Rows are points. Any point is a mix of the corners, with weights that add up to 1. It lies inside the corners' shape when no weight is negative. Is each point inside? If not, which corners have a negative weight?

Corners:
(1): [-26  58  12]
(2): [-43   1 -17]
(3): [ 18 -60  39]
(4): [-1 40 -6]
Points:
[ -3 -29  20] => inside
[-37   2 -12] => inside
[ 3  4 26] => outside (2)
[  8 -19  21] => inside
[-19  -7  -4] => outside (1)

Corners:
(1): [-34  -5  54  30 -11 -13]
(2): [ 20 -35  -6 -32 -10 -44]
(3): [ 19 -15  39 -26  33 -57]
(4): [ -1  29 -15  19  42 -29]
(5): [ 39  30 -38  47  -2   1]
(6): [-60  37  35 -26 -24   3]
(7): [ 22 -22 -31   2  15  40]
Points:
[-24  15  23 -12  -1 -11] => inside
[ 13   4  11  23   4 -49] => outside (6, 7)
[-12  32  22  29   7 -16] => outside (2, 7)
[-10   6  23   0  13 -25] => inside
[-29  26  15  -8  -2  -8] => inside
[ 12 -23   2   7  34 -27] => outside (5, 6)
[ 14   7   2   6   7 -29] => outside (7)
[-16  31   1  26 -10   9] => outside (2, 3)

Corners:
(1): [  6 -28  -9 -25  32  -9  -7 -24  -7]
(2): [ 13  -6 -13  12 -17   6  20  10 -11]
(3): [  4  42  13  -6  33  -8  -4 -26   2]
(4): [-24 -13  12  15  -9 -21  38  -2 -46]
(5): [ -5  12  -4   5   0   3 -16   2  -5]
(6): [  8 -16 -19  20 -14  -4   6  22  33]
(7): [-20  -7  -8  15 -30  13  20   8   0]
(8): [ 12  -4  24  46 -16 -15  15 -15  17]
(9): [ -8  -5  -5 -60   5  -7 -22 -13 -14]
(10): [ -8 -13   6 -24  17   5  -5   8  -6]
Points:
[ -8  -4  -7 -26   5  -1  -6   1 -11] => outside (8)
[  2  21   7  -4  19  -5   0 -15   0] => inside
[ -5   1  -1 -10   8  -4   3  -5  -8] => outside (8)
[-8 -3  1 -2  3 -2 -2 -3  2] => outside (2)
[-5  3 -1  1  0 -3  4 -3 -3] => inside
[ 1 14  5 14 -3 -6  3  2  4] => outside (1, 7)

Corners:
(1): [ 13  27 -24  13   1  -3  11 -17   4  17 -21 -19]
(2): [ -7  33  -1  -5 -46 -10  24   1   7  33 -17  27]
(3): [ 19   0   2   1   7  -7  36  -5  -5 -19  26   2]
(4): [-30 -32  40   3  14  -4 -20  10  15 -12  23 -11]
(5): [  6 -20 -15 -21 -24 -14 -31 -10   0  24 -14  -9]
(6): [ -1  12 -32  18  -4 -27  48  10  -8 -26 -18  11]
(7): [-20 -33  10  -2   6  35   1  14  29 -25  30  -5]
(8): [ 26  22  43  21  15 -23 -25  19  17  -3 -19  35]
(9): [-24 -60  48 -27  30  11 -18  -9   7 -13 -32 -20]
(10): [ 15  13   7 -19  35 -19  35   6  41  -5 -26  35]
(11): [ 20  -4  -2 -20  18 -11 -18  21 -20  25 -14 -30]
(12): [-13  -8   9  -6  51  -7  -4 -27 -15 -23  11   3]
(13): [ 13  36 -22 -27 -17  -8  -8 -17  21 -52 -17 -13]
Points:
[ -7 -11  10  -5   3   2  -8  -1   1  -7   0  -8] => outside (10)
[ -3   1 -13  -3   4  -2   6   3  -9 -12  10 -21] => outside (5, 8, 9, 10)
[  0 -10  16 -14  21  -6   8  -1  18  -6 -20   6] => inside
[  1   2   0 -11   4 -14  -7   9   1   1   1   7] => outside (1, 3, 9)
[ -7 -28  32 -18  30   1 -42   1  14  -7  -5 -19] => outside (2, 3, 6)
[ -2   4 -12 -14  -8 -10   8   3   7 -15  15   1] => outside (1, 8, 9)
[  0  -1  -8 -11   5  -5   9  -9   2  -7  -3  -7] => outside (8)
[  9   9   7 -24  22  -9 -21 -16   3   5 -34  -3] => outside (3, 4, 6, 7)

Corners:
(1): [-19  11  18  -2  31  -5 -35 -19  15 -28   1 -33  27 -25  19   4   8 -16]
(2): [ -1  -2 -16  38   0 -12  -5   3  13   2  -5 -13  16  25  14   0  -8   0]
(3): [  6 -25 -17  20   3  20 -25  21   2 -40  20 -13 -22 -18  17  -6   1 -27]
(4): [ 12  10  20 -18  50   7 -25  -6  19  11  -9  -4   5  20   7   6  32  14]
(5): [  2   1  16 -37  42 -37  11  26  44  22  20   5 -31   0  40 -27  -2 -30]
(6): [-13 -16  14 -41   8 -37  -4 -20  30  -2  41  18  14 -14 -15 -11 -13 -14]
(7): [  4  -9  12  17  -5 -21  23  22 -13  -8  -7   7   8  13  -3   5  -9  -1]
(8): [ 16  21  40 -10  58   1 -17   2  30 -31 -12 -17 -19  -1  14  11   5  22]
(9): [ 19   5   7 -20   4  16  17 -32  14 -21  22  27  -3  12 -11   1   9 -30]
(10): [ -4 -29  12  24 -38   9  -6 -10 -13 -39 -32  17  -2  28 -32  -1 -13 -25]
(11): [ 23  16  -2  -3 -15 -11  -1  15  -3  -9 -16  34 -16  14   2   3  31  -3]
(12): [ 10 -29  16   4   1  18  -1   6  10 -39  -2 -22   7 -13 -10 -26 -10 -13]
(13): [ -1  -3 -10  41   1  20 -15   9  10 -14 -11  23 -20   0   9  -8  18 -33]
(14): [ 14 -13   8  42 -60  12  -7 -11 -11 -32  33  19 -10   3  -9  -2   1 -27]
(15): [  4 -17  35 -37   1  -3   7 -17  48  -5  13  -7   3 -29   3  11 -16 -46]
(16): [ 31  -4  -7  34 -25   6   9   9 -24   9 -39  22 -34  12  -1   7 -13  -5]
(17): [-29  16  -5   3   7 -17  -7  16  10   2  -6   5  22  29  18 -18  -8   5]
(18): [ 23  50   1  -8  37 -11 -25   8   9  -6 -19 -17 -10  19 -28  -7   0  -1]
(19): [ -4  17  -1  23  25  20  33  10   5  -8 -22 -26 -19   9  16   3  24   2]
Points:
[  6  14   7  11  15   8  -7   3   1 -14 -24   2  -7   7   4  10  10 -10] => outside (2, 5, 6, 12, 14)
[  4   7   4  24  25   5 -13  20   5 -16  -9 -22  -8   3  18 -11   2   3] => outside (6, 9, 10, 11, 15)
[  5   1   9   7  -6  -7   2   2   1 -15  -3  11  -7   5  -4  -8  -3 -12] => outside (2, 3, 4, 15)
[  4   1   4  13   1   1  -4   3   1 -15 -11   7  -6  15  -1  -4   1  -8] => outside (15)
[  4  -1   6  -1   8  -2  -5  -2  13 -12   3   3  -4   2   0  -5   4 -11] => outside (7)
[  4   1   6   1   7   0  -7   0  13 -12  -2   1  -5   4   4  -4   0 -13] => outside (7)
[  1   1   8  -8   0 -10   2  -8  13  -4   4   7   2   8  -3  -6   0 -13] => outside (3, 7, 8, 13)
[  7   4  14 -10  -2 -17  -2  -2  11  -9  -4   8   1   7  -4  -2  -7 -10] => outside (3, 4, 13, 19)
